Each row is a point. Each copy is the shape, with its points in the same order, turned, moved and blurred by noise. Is it also mirrored, or only turned?

Shape (5 x 2)
[[ -6  42]
 [  4 -14]
 [-60 -20]
 [ 16  -2]
 [ -5   5]]
Copy 1 (5 x 2)
[[ 37  29]
 [ -5 -11]
 [ 45 -52]
 [ -8   5]
 [ 14   0]]
Copy 1 is: mirrored
Copy 2 (5 x 2)
[[-28  -9]
 [ 25  13]
 [ 44 -46]
 [  6  24]
 [ 10   2]]
Copy 2 is: only turned
Copy 3 (5 x 2)
[[-12 -45]
 [  6  10]
 [-59  21]
 [ 18  -4]
 [ -5  -7]]
Copy 3 is: mirrored

Shape (6 x 3)
[[-48 -11 -20]
 [ 33 -11 -23]
 [ 12 -17  47]
 [-35  12  17]
 [-26 -14  -8]
 [ 25 -14   5]]
Copy 1 (6 x 3)
[[-51   7  27]
 [ 25  25  -7]
 [ -4 -29 -47]
 [-30 -30  14]
 [-35   5   4]
 [ 12   2 -20]]
Copy 1 is: only turned
Copy 2 (6 x 3)
[[ 28  33 -29]
 [ -4   1  37]
 [-60  24  -7]
 [ -8  12 -44]
 [  9  29 -15]
 [-28  11  20]]
Copy 2 is: mirrored
Copy 3 (6 x 3)
[[-13  25  42]
 [ 12 -39   3]
 [ 15  20 -40]
 [-25  32  -2]
 [  0  16  20]
 [ 14 -16 -15]]
Copy 3 is: only turned

Shape (11 x 6)
[[ -7  -2   6   1 -21  15]
 [ 25  57  -7   5  27  -7]
 [-27 -16  -5   7   9  -8]
 [-10  -8 -28  12 -17 -16]
 [-26  -7   2   2   8 -14]
 [-17  -9   5  -1  28  10]
 [-16  16 -12  10  19  23]
 [ -8   1 -15  12   4  11]
 [-14   3   2  15  27 -19]
 [-28  -2   3 -36 -19 -10]
 [ -6 -17 -21  -8  28 -16]]
Copy 1 (11 x 6)
[[-12 -17   9  -3   6 -14]
 [ 60  11  22   0  19  20]
 [-12 -26  -8   7 -12  22]
 [ 11 -35 -12  22 -12  -8]
 [ -6 -19  -6  -1 -17  20]
 [-15  -5   2   4   5  34]
 [  3 -19  25  14  15  25]
 [  2 -24   7  15  12   9]
 [ 12 -19  -9  -3  -6  34]
 [-17   3  10   5 -39 -12]
 [  2  -3 -21  27  -8  29]]
Copy 1 is: mirrored
Copy 2 (11 x 6)
[[ 20   0  10 -22   1  -6]
 [-12   1 -17  41 -42  -6]
 [ -1   7  30  -7  13  22]
 [ -1  17  -4 -22   5  31]
 [  1   7  25   3  16  16]
 [ -9  -7  40   1  -1   0]
 [ -3  11  29  -2 -29   0]
 [ -1   4  18 -16 -15  11]
 [ -6  -2  23  20   0  26]
 [  3  27   9  -9  38 -15]
 [-36  -5  19  -2   9  19]]
Copy 2 is: mirrored
